Each row is a point. Each copy is the shape, with its points in the same order, turned, moved and blurred by noise. Is it also mirrored, or only turned?

Shape, 9 rows:
[[ -9 -20  68]
 [-30  -1  -8]
 [-37  35   8]
 [-28   0  32]
 [ 30  55 -28]
 [ 25 -19  22]
 [ 63   2   2]
 [-11  -3 -32]
 [ 30  13  67]]
Copy 1 (9 x 3):
[[  8 -58   7]
 [ -3  19 -24]
 [-41  13 -20]
 [ -9 -28 -11]
 [-19  62  36]
 [ 33  -4  24]
 [ 33  23  60]
 [  8  38 -17]
 [ -9 -41  55]]
Copy 1 is: only turned
Copy 2 (9 x 3):
[[ 26 -17 -65]
 [-16  -3  -1]
 [-29  36 -24]
 [  0  -1 -43]
 [ 12  61  35]
 [ 34 -16  -4]
 [ 56   5  30]
 [-24  -4  17]
 [ 64  18 -41]]
Copy 2 is: mirrored
Copy 3:
[[-50  56 -17]
 [ -6  -9   9]
 [ -1  13  41]
 [-29  22   8]
 [ 73  25  14]
 [  0  36 -39]
 [ 44  47 -49]
 [ 17 -19  -7]
 [-10  85 -15]]
Copy 3 is: mirrored
Copy 4 (9 x 3):
[[-47  54  33]
 [-20 -13  31]
 [ -4  -7  63]
 [-38  16  45]
 [ 59  -2  24]
 [-13  36  -6]
 [ 32  42 -23]
 [  1 -30   5]
 [  0  74  30]]
Copy 4 is: mirrored

Shape (10 x 4):
[[ 25  22  14  36]
 [ 13 -12   6   6]
 [ 19 -22  32  17]
 [ 24 -14 -11 -22]
 [-80   8 -10 -28]
 [-42 -25 -40 -38]
 [-52   4  24  20]
 [-68 -17 -65 -45]
 [-27  21 -60 -11]
 [  8 -11  -9  48]]
Copy 1:
[[ 38 -12 -38 -24]
 [  9  10  -6 -19]
 [ 29   7   6 -34]
 [-26   7  -9 -18]
 [  1  30   4  81]
 [-39  50  -2  39]
 [ 47  22   1  36]
 [-52  61 -12  72]
 [-29  26 -55  42]
 [ 33  33 -37 -24]]
Copy 1 is: mirrored
Copy 2, 10 rows:
[[ 22   8 -48 -23]
 [  8   2  -4  14]
 [  3  38  -3  -1]
 [ 18  -6  18   2]
 [-78 -43  20   9]
 [-31 -37  42  42]
 [-58  11 -19   5]
 [-44 -73  32  60]
 [-13 -74 -11   9]
 [ 12   9 -50  23]]
Copy 2 is: only turned
Copy 3, 10 rows:
[[ -8 -58  22  12]
 [  1 -21   6 -12]
 [ 20 -52 -10 -26]
 [-15   1   3 -35]
 [ 45  58  33  25]
 [  8  62  -1  -7]
 [ 47  -9  20  37]
 [  6  92  -2  13]
 [-30  39  24  27]
 [ -7 -40 -11  29]]
Copy 3 is: mirrored

Shape:
[[   2  -14   30  -18   22   31]
 [ -17   13    8  -10   -6  -56]
 [  -4   -1   39    1    1   18]
 [  57   12   41  -16   -3   22]
 [  12  -57  -46    3    7   -4]
 [  18  -19   37   14   41  -30]
 [  -5   10  -46    1   21   34]
 [  -7   11  -18    1   37    6]
 [  -8   10   41   -1  -19 -117]
 [  43  -44  -66  -74   32   32]
 [  29   10  -15    0    9   25]]
Copy 1:
[[ -59   11   11  -28   -6   11]
 [ -13   26    2   54  -14   11]
 [ -34    4   31  -11   -8   -1]
 [ -16   16   29  -41  -25   56]
 [ -29  -45  -63    6  -20    6]
 [ -57   -8    7   31   19   43]
 [ -14   19  -51  -31   13  -20]
 [ -35   21  -35   -7   20    1]
 [  -3    8   23  115  -19   39]
 [ -53    7 -103  -49  -60   28]
 [ -13    9  -17  -32   -2   14]]
Copy 1 is: mirrored
Copy 2:
[[ -29    7    0    3   -5  -39]
 [   7   42  -36   -8   57    9]
 [ -32    4   -5  -10    6   -6]
 [ -44  -16   33   27   39  -22]
 [  51  -15  -41   43    0  -27]
 [ -35   38  -32   44   18  -12]
 [  48   15   21    7  -16  -15]
 [  19   39    8    9   -2  -10]
 [ -21   52  -72    7  102   38]
 [  64  -15   14   37   18 -101]
 [  13   -1   28   21    8  -11]]
Copy 2 is: mirrored

Shape, 13 rows:
[[ 33  22 -41  25  26 -17 -18 -39  46]
 [ 14  18 -17  42 -38 -10   7  46 -51]
 [-15 -42 -18   1   8 -22 -55  -1   5]
 [ 29 -13 -20 -11  44 -34   8 -23  26]
 [-20 -30  16 -12 -76  20  42  22 -38]
 [ 11 -48  60 -54  14  33 -21  -1 -20]
 [ 11  47 -21  12 -57  20  22  60 -38]
 [ 40  -1 -31  31 -93 -26 -28  19 -42]
 [ 11  -5 -13  10  47  13 -15 -18 -14]
 [  0 -30  53 -32  16  -7  -9  27  -3]
 [  1  12 -12  31 -16 -23 -16 -45  69]
 [-44   1  80 -79  -5   6  25 -16 -41]
 [  9  33  13  52 -19 -13  35 -19   2]]
Copy 1 (13 x 9):
[[ -79   27   -6   -8   17    7   19  -44    8]
 [  13   25   20   11   -4  -45  -65   17   14]
 [  -3   10  -20  -55   50    8   -1    1   18]
 [ -57    7  -13  -34   18    5   14  -37  -38]
 [  77   51  -24   17   -1    5  -32   21  -34]
 [  60  -40  -15  -24  -10   58   26  -11  -24]
 [  18    8   -1   68    9  -37  -68   32   -6]
 [  14   48  -20    4   18   -8 -109  -18   40]
 [ -19   -8   40  -16   14    0   17  -22   -3]
 [  29  -33  -26  -31  -16   13    9   15  -20]
 [ -58   60  -44    3    8    6   31  -18   33]
 [  94  -22  -42    8  -20   -4   49  -25  -44]
 [ -18   55    3   22  -36  -31   -5  -14    0]]
Copy 1 is: only turned
Copy 2 (13 x 9):
[[  9 -10 -68  38  18  27 -45 -26  -1]
 [-24  20  22  42  -1 -21  23   8 -60]
 [ 10   9 -63 -29  12 -32  16 -12  -8]
 [ 35 -50 -46   1  18  19 -24 -17 -16]
 [-33  -7  52 -23 -66 -21  27 -17 -33]
 [ 11 -69 -26 -29 -57 -43  37  28  25]
 [-54  11  47  52  -8   7  41  -1 -31]
 [-77  29 -20  12 -16 -12   7  12 -83]
 [ 32 -33 -48  36  -7 -24   8 -19  -1]
 [ 25 -41  -4 -32 -19 -22  25  37  13]
 [  2  25 -51  -1 -11  30 -62 -18  13]
 [ 48 -44  14 -34 -99  20  65  20  12]
 [ 17  15  10  45 -35  17 -40   2 -26]]
Copy 2 is: mirrored
